Each row of a before or after table is a point. One or more steps were done to the points. Then noise was added and the rows were shuffled. The steps act on columns, c1 being the first. What was done? A step turns or swaps two columns, mirrors them in a line or flattens them onto one, adds a multiple of one to another, or multiplies or shifts one. Angles are multiples of 10 degrees, from the lower column toward the higher: turns from -170 to 170, lines from 10 to 170 but not 90. Use the fewest steps. Two steps may share a column if one is a turn and the other turns, adds or multiplies; they go together, in the order done. Otherwise the lowest column goes first.

Before (12 x 3):
-0.74,-0.27,+0.60
+0.13,-0.08,+0.22
+0.21,+0.14,+0.57
+0.23,-0.21,-0.74
+0.00,-0.26,+0.30
-0.58,+0.34,-0.60
-0.11,-0.64,+0.48
-0.51,+0.23,-0.76
+0.23,+0.33,+0.56
-0.13,+0.31,+0.53
+0.01,-0.50,+0.44
-0.26,+0.16,-0.32
After, 12 rows:
-0.48,+0.10,-0.75
-0.27,+0.02,-0.32
-0.19,+0.04,+0.52
+0.17,-0.03,+0.59
+0.13,+0.00,+0.24
+0.08,-0.02,+0.47
-0.65,+0.10,-0.61
+0.26,-0.04,-0.73
+0.00,-0.04,+0.50
+0.02,-0.01,+0.34
+0.16,-0.03,+0.57
-0.68,+0.15,+0.62
Steps: flatten c1 and c2 onto the line at 170 degrees

Before, 9 rows:
+0.08,+0.80,+0.05,-0.03,+0.11,+0.06
-0.42,+0.65,+0.26,+0.50,-0.28,-0.18
-0.09,+0.51,+0.32,+0.56,-0.37,-0.42
-0.63,+0.84,+0.23,+0.57,-0.16,-0.05
+0.18,+0.14,-0.23,+0.38,+0.30,-0.87
+0.05,+0.24,-0.35,-0.40,-0.10,+0.07
+0.05,-0.61,+0.29,-0.32,+0.51,-0.58
+0.52,+0.05,-0.63,+0.83,+0.35,-0.30
+0.17,+0.63,+0.32,-0.09,-0.14,+0.49
After (9 x 6):
-0.64,-0.05,+0.24,+0.40,-0.44,+0.87
-0.28,-0.41,-0.12,+0.27,-0.62,+0.51
-0.51,-0.19,+0.08,+0.27,-0.51,+0.61
+0.29,+0.13,+0.22,-0.39,+0.13,+0.25
-0.07,+0.52,-0.37,-0.17,-0.05,+0.62
+0.20,-0.84,+0.05,+0.48,+0.11,+0.16
-0.13,-0.58,-0.25,-0.04,+0.55,-0.57
+0.00,+0.06,-0.09,+0.00,+0.10,+0.77
+0.79,-0.30,+0.15,+0.89,-0.07,+0.09
Steps: mirror c1 and c3 in the line at 160 degrees; swap c2 and c6; turn c4 and c5 by -30 degrees

Before:
+0.59,+0.10,+0.56,+0.54,-0.18,-0.13,-0.27,+0.30,+0.57
+0.06,-0.28,+0.04,+0.06,-0.46,+0.43,+0.61,+0.50,+0.81
-0.57,-0.34,+0.57,+0.05,-0.02,-0.11,+1.01,+0.64,+0.60
-0.59,+0.03,-0.10,+0.29,-0.13,+0.42,+0.09,+0.34,+0.43
+0.05,+0.09,+0.31,-0.24,-0.11,+0.37,+0.18,+0.78,+0.65
+0.16,+0.02,+0.50,-0.42,-0.47,-0.08,-0.17,+0.39,+0.45
+0.39,-0.54,-0.03,-0.02,+0.04,-0.37,-0.13,-0.33,-0.04
-0.14,-1.13,+0.56,+0.15,-0.28,+0.97,+0.80,-0.01,-0.86
-0.14,-0.12,+0.45,-0.26,-0.24,+0.27,+0.51,-0.19,+0.28
+0.43,-0.01,-0.47,+0.12,+0.77,-0.15,-0.30,-0.13,-0.10
+0.28,+0.16,-0.38,-0.12,-0.35,-0.20,-0.13,+0.18,-0.34
+0.71,+0.56,-0.57,+0.14,+0.14,+0.05,-0.21,-0.33,-0.63
After (12 x 9):
+0.29,+0.17,-0.37,-0.13,-0.35,-0.36,-0.15,+0.13,-0.38
-0.20,-1.14,+0.52,+0.18,-0.30,+0.77,+0.93,+0.03,-0.83
+0.03,+0.13,+0.33,-0.26,-0.09,+0.20,-0.01,+0.82,+0.71
+0.44,-0.55,-0.07,-0.05,+0.11,-0.51,-0.18,-0.29,-0.02
-0.54,-0.37,+0.60,+0.09,-0.06,-0.32,+1.10,+0.54,+0.62
+0.40,-0.01,-0.50,+0.19,+0.75,-0.39,-0.15,-0.08,-0.13
+0.71,+0.55,-0.56,+0.13,+0.20,-0.19,-0.11,-0.29,-0.56
-0.63,+0.11,-0.07,+0.24,-0.13,+0.25,+0.23,+0.25,+0.44
+0.56,+0.08,+0.67,+0.52,-0.10,-0.34,+0.06,+0.33,+0.57
+0.05,-0.23,+0.10,+0.16,-0.42,+0.23,+0.63,+0.52,+0.73
+0.27,+0.14,+0.52,-0.47,-0.42,-0.32,-0.49,+0.41,+0.38
-0.14,-0.13,+0.49,-0.22,-0.19,+0.10,+0.32,-0.18,+0.23
Steps: add 0.7 times c4 to c7; shift c6 by -0.20
